Each point is reached from the start by the listed moves, each made 0, 1 or 2 times, or once backwards (-1), plus a little noise. Say if it took an odd or an even number of moves. Then give how often each move was made.
In the rows, zero is written as 100.

Moves:
(1): 151 94 83 92
(2): 102 131 97 96
Start: 93 88 98 83
Points:
195 75 64 64 -> even (2, 0)
142 53 85 80 -> even (1, -1)
193 46 65 71 -> odd (2, -1)

Moves:
(1): 153 92 99 104 109 97
(2): 101 132 106 103 104 104
(3): 98 94 151 89 100 99
Start: 89 94 84 93 92 80
Points:
94 65 29 102 90 80 -> even (0, -1, -1)
94 92 82 91 92 78 -> even (0, 0, 0)
34 95 137 79 83 81 -> even (-1, 0, 1)
31 124 195 66 86 83 -> even (-1, 1, 2)
138 79 129 83 106 75 -> even (1, 0, 1)

Moves:
(1): 139 97 104 105 92 105 103 100
(2): 106 136 96 96 102 110 94 95
(3): 97 99 133 94 106 103 96 104
(4): 100 109 107 138 94 104 101 93
(5): 106 96 97 105 136 108 106 98
(6): 92 90 91 95 95 144 103 84
Start: 94 94 109 111 89 101 95 110
Points:
153 81 177 99 43 154 91 103 -> even (2, 0, 2, 0, -1, 1)
33 85 159 121 95 195 93 79 -> even (-1, 0, 2, 1, 0, 2)
43 47 130 105 133 141 104 101 -> odd (-1, -1, 1, 0, 1, 1)
159 101 126 185 19 156 101 82 -> even (2, 0, 0, 2, -1, 1)

Moves:
(1): 133 105 96 97 96 100 96 109 107 95 101 98
(2): 97 130 101 92 96 93 103 105 103 113 104 107
(3): 105 105 138 100 101 98 89 108 98 93 105 107
(4): 100 108 99 132 97 101 92 96 105 101 101 100
(5): 101 100 99 101 124 96 102 101 101 99 103 106
(6): 97 104 104 98 104 137 97 99 106 97 101 102
(7): 101 101 106 103 97 105 126 101 107 100 102 106
(8): 97 99 99 101 97 102 97 121 104 96 95 95
(9): 100 99 102 98 99 94 97 97 129 101 105 96
Start: 101 101 89 84 97 102 102 113 93 97 103 97
Points:
144 108 120 89 87 78 119 135 70 85 105 110 -> odd (1, 0, 1, 0, 0, -1, 1, 0, -1)
168 105 133 151 56 152 107 136 195 65 116 85 -> odd (2, -1, 1, 2, -1, 1, 2, 1, 2)
159 174 154 56 50 76 38 187 169 92 115 86 -> even (2, 2, 2, 0, -1, 0, -1, 2, 2)
131 78 47 127 131 114 125 149 120 79 98 90 -> odd (1, -1, -1, 1, 2, 0, 1, 2, 0)

Moves:
(1): 124 101 97 97 97 98 100 109 97 100 103 95 103 100
(2): 100 130 102 108 102 105 92 104 99 99 105 101 95 97
(3): 107 99 124 103 107 102 99 94 100 104 99 102 98 93
(4): 102 92 98 124 97 104 95 103 100 97 99 99 109 105
(5): 104 98 92 103 128 108 101 94 101 97 91 88 98 101
(6): 103 99 97 97 92 125 102 105 91 99 89 107 101 100
(7): 102 104 98 102 96 98 136 102 112 97 100 102 94 98
(8): 99 96 105 95 102 103 100 118 105 102 96 95 101 97
(9): 103 98 101 98 96 107 92 97 126 99 105 100 100 104
(10): 99 102 96 102 105 100 100 101 100 123 108 104 108 101
(11): 96 93 102 98 105 108 101 104 94 94 123 101 99 96
(12): 107 93 95 107 108 92 99 113 103 98 94 131 94 100
Start: 85 99 92 93 99 106 96 116 109 106 99 104 103 95
Points:
87 158 105 89 113 80 151 172 157 81 99 118 61 72 -> even (0, 2, 0, -1, 0, -1, 2, 2, 0, -1, 0, 1)
93 151 124 95 175 100 132 64 95 134 109 61 89 74 -> even (0, 1, 2, -1, 2, -1, 1, -1, -1, 1, 0, -1)
95 158 103 110 75 104 141 162 165 100 113 149 78 85 -> even (0, 2, 0, 0, -1, 0, 2, 1, 1, 0, 0, 1)
114 122 122 101 169 172 99 106 56 121 131 59 107 71 -> even (1, 1, 2, 0, 2, 1, 0, 0, -1, 1, 2, -1)
135 70 144 97 72 151 152 130 182 115 65 68 110 90 -> even (1, -1, 2, 1, 0, 1, 2, 2, 2, 0, -1, -1)
165 156 131 111 149 132 103 129 151 90 66 63 79 76 -> odd (2, 2, 2, 0, 2, 0, 1, 1, 1, -1, -1, 0)
159 131 66 158 138 146 35 147 95 78 48 100 108 104 -> odd (2, 2, 0, 2, 2, 1, -1, 0, 0, -1, -1, 1)
54 86 48 57 127 169 195 101 85 87 76 70 89 88 -> odd (-1, -1, -1, -1, 2, 2, 2, 0, -1, 0, 1, -1)

Moves:
(1): 129 96 102 92 95 104 96 93 100 101 104 94 101 101 95 97 99 99 103 105
(2): 104 129 94 99 102 93 99 103 101 97 96 103 100 94 101 99 105 90 98 100
(3): 99 102 116 97 101 101 99 100 103 97 95 100 98 106 99 103 101 98 102 99
(4): 108 100 104 123 102 96 106 99 97 101 104 103 102 102 100 99 102 100 100
 101
(5): 99 101 101 98 116 99 98 98 101 105 102 101 97 99 100 96 102 104 104 99
(6): 102 102 99 101 100 118 99 100 98 100 98 97 103 101 101 97 99 102 99 104
(7): 97 97 103 94 104 99 119 87 97 101 102 101 101 95 106 99 103 95 99 100
(8): 106 94 98 100 106 100 109 122 104 100 97 97 109 102 98 102 104 97 106 97
(9): 98 101 98 99 100 103 101 99 126 99 104 102 96 96 105 94 100 98 102 91
(10): 99 105 104 99 98 99 100 100 100 122 99 95 98 97 100 105 101 99 96 102
(11): 100 105 106 94 99 100 99 102 99 101 121 100 98 104 98 99 99 100 102 99
(12): 101 99 99 96 97 103 99 100 99 102 99 116 103 105 100 97 103 99 99 100
(13): 99 100 98 99 102 98 96 95 108 94 103 97 121 102 91 98 95 99 100 102
(14): 95 106 94 102 99 95 103 98 100 105 97 90 101 121 108 99 105 103 105 96
(15): 101 99 104 99 100 98 95 100 97 106 102 100 110 94 124 98 99 98 98 96
(16): 100 100 94 102 106 100 99 97 101 98 103 104 98 103 100 125 96 101 99 100
(17): 100 98 101 99 97 102 92 97 98 95 105 99 102 97 101 103 123 99 102 99
(18): 102 106 101 98 96 101 103 99 102 98 101 101 102 99 98 101 100 119 100 95
Start: 111 96 86 101 94 97 85 101 90 103 98 110 102 102 101 101 106 100 89 85
Points:
139 126 133 121 87 96 81 125 149 86 147 140 137 91 113 92 132 67 96 65 -> even (0, 1, 2, 2, -1, 0, 0, 1, 2, 0, 2, 1, 1, -1, 1, 0, 1, 0)
178 71 112 105 111 103 94 85 120 158 179 104 131 104 157 48 168 99 120
 62 -> even (2, -1, -1, 2, 2, 0, 1, 1, 2, 1, 2, 1, 0, 1, 2, -1, 2, 0)
148 62 83 118 113 130 137 118 88 132 70 89 137 153 113 62 109 111 112 87 -> odd (1, -1, 0, 1, 1, 2, 1, 2, 0, 0, -1, 1, 0, 2, 0, -1, -1, 0)
159 150 69 97 79 118 93 109 102 106 139 106 176 155 86 52 122 130 105 83 -> even (1, 1, -1, 1, 0, 2, 0, 1, 0, 0, 2, 2, 2, 2, 0, -1, 0, 2)
195 62 101 132 91 138 102 113 73 96 152 110 108 130 117 134 73 107 99 93 -> odd (2, -1, 0, 2, -1, 2, 0, 1, 0, -1, 2, 0, -1, 0, 1, 2, -1, 0)
82 78 121 117 153 61 148 109 96 104 103 94 135 141 171 125 121 141 121
 41 -> odd (-1, -1, 2, 1, 2, -1, 2, 2, 0, -1, 0, -1, 0, 2, 2, 1, 0, 2)

Moves:
(1): 118 102 99 99 102 98 103 97 106 101 100 103 100 99 100 102 102 99 98 97
 99 101 99 98 99 99
(2): 93 125 101 100 106 100 101 99 100 100 101 102 96 100 101 102 94 99 104
 99 97 100 97 95 106 100
(3): 102 101 119 95 99 100 100 100 98 102 96 101 101 102 98 101 101 100 97 97
 102 99 102 98 102 102
(4): 102 105 106 129 99 98 98 103 100 97 101 99 106 96 97 104 106 99 93 95 96
 100 107 95 103 102
(5): 101 94 102 99 128 105 104 100 93 101 105 97 102 97 93 104 99 107 98 97
 99 108 100 97 102 102
(6): 104 99 101 100 100 122 100 98 95 99 98 100 100 102 100 99 97 98 99 104
 97 96 101 102 100 98
(7): 96 104 95 98 97 101 126 96 94 95 100 100 100 99 99 101 110 96 97 99 101
 98 109 106 101 103
(8): 105 102 96 103 101 103 103 122 102 96 101 98 104 97 103 104 97 96 102
 101 102 100 96 100 101 101
(9): 85 96 99 102 103 107 106 97 123 102 103 98 108 94 96 99 99 97 98 100 100
 100 98 100 96 98
(10): 98 99 100 101 99 100 104 102 99 119 101 101 97 100 99 98 103 99 103 99
 102 101 99 98 101 101
(11): 100 102 104 102 99 102 100 99 99 99 120 100 98 105 103 99 99 100 99 103
 99 101 100 104 102 101
(12): 95 101 99 101 107 100 101 101 100 100 100 128 98 100 101 95 103 106 101
 102 102 100 103 95 95 107
(13): 101 107 99 96 101 99 102 97 93 102 102 102 125 98 100 102 104 101 102 96
 99 96 105 98 104 96
(14): 100 101 96 102 105 96 98 99 103 97 96 103 105 124 95 98 102 97 101 102
 98 101 95 95 101 103
(15): 100 100 101 101 102 101 101 97 103 104 99 97 100 104 124 103 101 103 100
 103 103 103 101 97 106 100
(16): 98 98 101 101 98 100 98 97 102 103 99 105 98 101 97 124 101 98 105 97
 101 100 99 99 101 97
(17): 100 104 97 97 101 103 93 100 100 100 103 97 98 101 98 102 124 95 100 101
 104 104 99 102 101 103
(18): 99 101 100 101 97 101 102 101 101 97 98 98 99 103 95 101 104 118 99 100
 99 101 95 101 101 98
(19): 104 99 106 100 99 101 106 92 105 94 99 97 102 96 100 97 101 102 127 101
 98 97 102 99 104 104
(20): 104 102 105 99 104 94 99 100 102 103 100 94 106 97 94 103 101 100 101
 128 101 93 103 95 96 106
(21): 104 103 97 103 102 103 100 98 99 98 96 99 102 100 100 101 96 104 102 102
 128 99 103 100 102 95
(22): 102 100 101 103 96 101 99 99 100 100 97 103 104 100 99 100 100 102 98
 103 99 122 100 104 98 98
(23): 100 104 101 101 99 103 94 106 106 103 101 99 96 106 97 102 98 105 98 100
 102 99 131 99 94 99
(24): 102 102 103 102 104 93 95 99 101 102 95 101 103 103 102 101 97 99 99 98
 98 95 102 127 101 100
Start: 103 91 111 88 103 105 111 112 103 86 86 103 111 96 87 106 113 98 99 92
 95 108 99 99 101 107
Points:
83 107 148 115 195 147 93 99 146 98 91 85 116 123 67 128 92 92 53 144 91
 81 173 92 88 121 -> even (0, 1, 1, 1, 2, 2, 0, -1, 2, -1, 0, 0, -1, 1, 1, 0, 0, -1, -1, 2, 0, -1, 2, 1)
164 85 148 126 165 155 108 144 62 109 111 158 157 101 137 146 92 169 94
 60 116 114 113 136 131 96 -> even (1, -1, 1, 1, 2, 2, -1, 2, -1, 1, 2, 2, 2, -1, 2, 1, -1, 2, 0, -1, 1, 0, 0, 2)
69 69 95 141 178 132 95 100 166 78 66 139 154 136 71 165 172 142 119 133
 135 170 165 72 87 122 -> even (-1, -1, -1, 1, 2, 0, 0, 0, 2, -1, -1, 2, 0, 2, 2, 2, 2, 1, 1, 1, 1, 2, 2, 0)
93 161 150 125 114 105 131 120 66 77 55 93 88 124 35 177 109 136 67 78
 143 148 143 164 122 94 -> odd (-1, 2, 2, 1, 1, 0, 2, 0, -1, 0, 0, -1, -1, 0, -1, 2, 0, 2, -1, 0, 2, 2, 1, 2)
126 160 116 94 99 121 138 120 143 127 107 88 194 123 66 179 162 66 86
 141 152 101 68 154 124 92 -> odd (2, 1, 1, 0, -1, 1, 1, 2, 2, 2, 2, -1, 2, 1, 0, 2, 2, 1, -1, 2, 2, 1, -1, 2)

Moves:
(1): 119 101 100 100 98 107 98 101 100 99 105 101 88 98 102 101 93 101 99 107
 106 96 103 95
(2): 95 121 95 101 97 110 101 102 91 103 94 95 92 99 96 90 100 112 91 111 102
 96 111 102
(3): 101 99 118 93 109 104 97 93 103 104 93 100 100 95 95 92 95 94 98 99 102
 97 98 99
(4): 101 99 101 117 102 99 98 102 106 97 92 104 99 98 95 101 107 99 100 97
 102 95 99 100
(5): 101 98 93 102 112 100 103 97 102 103 100 97 95 107 99 104 100 100 100 97
 99 99 106 107
(6): 95 99 98 104 100 110 99 99 98 94 105 92 99 100 105 96 96 93 106 101 92
 99 105 104
(7): 104 99 103 99 100 103 112 107 93 99 103 92 100 98 91 102 97 95 103 94
 104 103 95 108
(8): 96 106 103 102 110 99 96 127 102 107 105 109 106 96 107 90 90 101 99 94
 106 107 106 105
(9): 100 104 101 95 97 105 99 104 121 105 101 95 101 99 99 96 104 96 103 100
 107 102 100 103
(10): 104 100 95 105 96 108 100 99 96 122 101 106 105 102 102 95 93 102 96 100
 100 100 93 105
(11): 98 107 105 102 97 96 103 98 102 95 113 95 104 111 97 100 93 99 101 106
 98 94 100 93
(12): 93 104 102 92 97 107 112 95 101 100 101 119 98 97 106 99 105 98 96 97
 102 96 102 100
(13): 112 102 103 97 105 105 101 93 105 94 95 107 124 103 98 105 106 100 104
 107 105 99 98 90
(14): 108 100 102 100 96 99 99 99 103 97 94 101 101 113 104 97 103 102 98 94
 100 101 100 98
(15): 101 102 106 104 103 90 109 97 104 93 108 94 103 96 114 96 101 110 102
 106 105 99 93 104
(16): 95 100 108 104 101 107 97 109 100 101 93 94 102 105 105 123 103 101 94
 102 97 102 94 100
(17): 95 100 104 108 103 101 102 101 93 106 109 98 93 100 102 99 120 104 104
 101 94 106 109 95
(18): 101 91 100 100 96 107 101 100 106 96 102 102 105 105 96 99 100 117 99 99
 102 100 100 96
(19): 98 107 104 102 102 97 95 103 101 101 98 104 95 106 100 104 100 105 123
 97 98 104 97 108
(20): 102 91 102 104 97 100 107 102 101 99 90 108 98 108 96 96 97 97 100 125
 103 100 106 100
(21): 98 99 101 101 102 101 90 96 98 98 100 102 101 103 100 102 104 96 98 100
 115 100 98 104
(22): 98 105 101 105 104 97 98 94 102 90 107 102 98 100 98 101 99 98 94 104 93
 122 93 99
(23): 97 104 110 103 95 97 104 94 105 102 100 97 101 94 104 104 90 95 105 100
 106 110 116 100
(24): 106 100 105 96 97 100 94 100 104 97 105 103 103 100 99 101 101 100 98
 101 94 98 107 114
Start: 104 87 101 102 95 104 103 93 91 101 87 105 92 110 101 94 95 114 96 94
 103 91 96 86
Points:
157 126 116 91 51 163 67 97 102 45 95 128 112 142 102 60 67 141 123 148
 152 110 195 91 -> odd (2, 2, -1, -1, -1, 2, 0, 1, 0, -1, 0, 0, 2, 2, -1, -1, 0, 2, 1, 1, 2, 0, 2, 2)
108 96 127 152 102 137 87 122 94 103 70 163 81 110 138 162 103 147 136
 135 136 127 141 81 -> odd (2, 0, -1, 1, 0, 0, -1, 1, -1, 0, -1, 1, 1, -1, 0, 2, 1, 1, 2, 1, 1, 0, 2, 0)
136 49 119 168 71 88 81 83 97 82 91 118 69 153 85 122 116 144 67 130 48
 110 55 61 -> odd (1, -1, 0, 2, -1, -1, -1, -1, -1, 1, 1, -1, -1, 1, 0, 1, 1, 1, 0, 1, -1, 2, -1, 1)
96 82 126 132 131 120 142 179 124 137 138 64 87 133 134 108 44 96 114
 110 154 84 77 132 -> even (1, -1, 0, 0, 2, 1, 2, 2, 2, 1, 2, 0, -1, -1, 2, 2, 0, 0, 0, 1, 1, -1, 0, -1)
79 132 108 146 152 122 125 158 60 97 98 117 103 110 127 108 121 118 144
 75 81 115 130 183 -> even (-1, 1, -1, 1, 2, 2, 2, 2, -1, 0, -1, 1, 1, 0, 1, 1, 1, -1, 2, 0, 0, 0, 0, 2)
172 117 104 119 52 147 118 88 98 72 90 40 117 161 110 87 76 135 95 160
 133 50 99 138 -> odd (1, 2, -1, 0, 0, 2, 2, -1, 1, 1, 1, -1, 1, 2, 2, 1, -1, 0, 0, 1, 1, -1, 0, 2)

Moves:
(1): 101 102 105 110 105 106 98 91 97 104 104 106 94 88 105 114 95 94 106 89
 118 78 110 95 107
(2): 105 116 88 110 87 91 101 111 97 98 92 94 104 82 97 121 90 101 99 101 97
 103 90 96 110
(3): 95 103 105 97 94 93 103 97 96 98 98 106 104 102 97 108 94 101 95 94 94
 101 106 102 111
(4): 104 113 121 97 97 108 103 98 102 108 97 100 113 93 97 100 97 83 91 98 90
 102 107 94 101
(5): 102 115 105 90 101 100 92 93 109 98 92 115 103 88 92 97 91 100 108 94
 101 101 97 102 101
(6): 94 96 96 90 86 103 91 114 107 88 110 97 97 101 102 109 95 115 84 103 114
 106 130 103 96
(7): 110 99 110 105 93 103 106 97 84 130 93 92 99 90 107 65 101 116 96 102 99
 97 100 103 98
(8): 84 104 95 99 96 99 98 104 95 101 107 97 104 114 95 91 116 103 98 94 110
 98 95 100 104
(9): 96 99 107 104 97 106 102 100 88 89 102 100 106 99 102 97 99 99 101 107
 109 94 94 92 107
(10): 110 98 107 88 93 101 97 90 106 96 101 95 86 111 103 107 108 96 107 104
 105 99 89 101 94
(11): 96 79 103 86 109 87 96 113 107 116 104 90 117 107 95 102 102 103 98 114
 96 101 99 109 110
(12): 99 103 116 108 101 101 117 90 99 94 94 109 83 92 101 95 100 100 104 93
 101 88 89 103 102
(13): 99 101 94 100 100 102 109 95 106 106 108 97 100 98 93 91 101 93 105 101
 91 100 104 105 104
(14): 82 102 94 88 101 107 97 91 104 104 90 99 84 95 101 107 108 105 93 123
 101 101 100 108 103
(15): 106 102 107 110 98 105 96 106 107 101 114 106 91 104 98 95 106 112 94
 103 103 93 101 100 107
(16): 105 96 101 100 100 97 89 97 110 95 93 100 100 105 96 99 107 105 110 109
 97 106 106 105 102
(17): 98 113 104 112 114 95 102 90 100 98 96 86 114 103 106 100 89 110 87 103
 98 111 93 109 98
(18): 102 99 103 100 105 97 91 97 90 101 112 100 109 106 106 101 113 93 86 98
 87 86 104 99 94
(19): 85 99 104 107 91 98 87 109 99 100 114 106 97 101 108 106 94 86 93 96 108
 103 105 106 109
(20): 97 105 105 107 101 101 112 96 102 103 103 101 108 102 101 107 98 97 107
 108 95 108 100 98 95
(21): 105 93 107 95 97 93 94 90 115 105 101 91 107 94 89 93 95 100 85 93 104
 99 104 98 107
(22): 100 99 105 97 105 113 105 94 81 99 112 97 106 92 87 107 106 94 97 100
 105 111 95 114 96
(23): 96 97 101 101 106 110 107 105 106 103 93 98 110 92 110 101 103 108 103
 98 93 100 91 99 99
(24): 113 93 94 94 115 94 113 105 95 103 106 96 95 98 111 97 107 108 103 110
 88 111 90 100 99
Start: 99 107 113 105 95 103 101 94 90 107 105 104 115 102 90 100 103 104 107
 95 123 113 96 94 82
Points:
126 158 139 95 78 47 112 5 103 156 37 27 131 94 83 136 98 93 63 173 25
 177 67 142 97 -> odd (-1, 2, 2, 1, -1, -1, 1, -1, -1, 2, 0, 0, 1, 2, -1, 2, 2, 1, 0, 1, 1, 0, -1, 0)
111 66 154 90 90 89 64 144 73 117 172 126 114 90 74 74 109 161 67 153
 117 112 172 157 135 -> odd (0, 0, 1, 0, 1, 2, 1, -1, 1, -1, 2, 1, 1, 0, 2, 2, 0, 1, 1, -1, -1, 1, -1, 1)
137 184 187 177 45 108 121 93 76 113 65 100 145 95 98 134 76 130 132 97
 115 119 26 78 122 -> odd (0, 2, 2, 1, 0, -1, 1, 0, 1, 2, 0, 0, -1, -1, 2, 1, 1, -1, 0, 1, -1, 0, 1, -1)
100 76 124 47 99 64 114 82 158 98 127 63 144 67 86 138 97 168 60 160 63
 191 105 175 116 -> even (-1, 1, 2, -1, 1, 2, 0, -1, 0, 1, 1, 1, 2, 1, 0, 2, 1, 1, 1, 1, 2, 1, 2, 2)
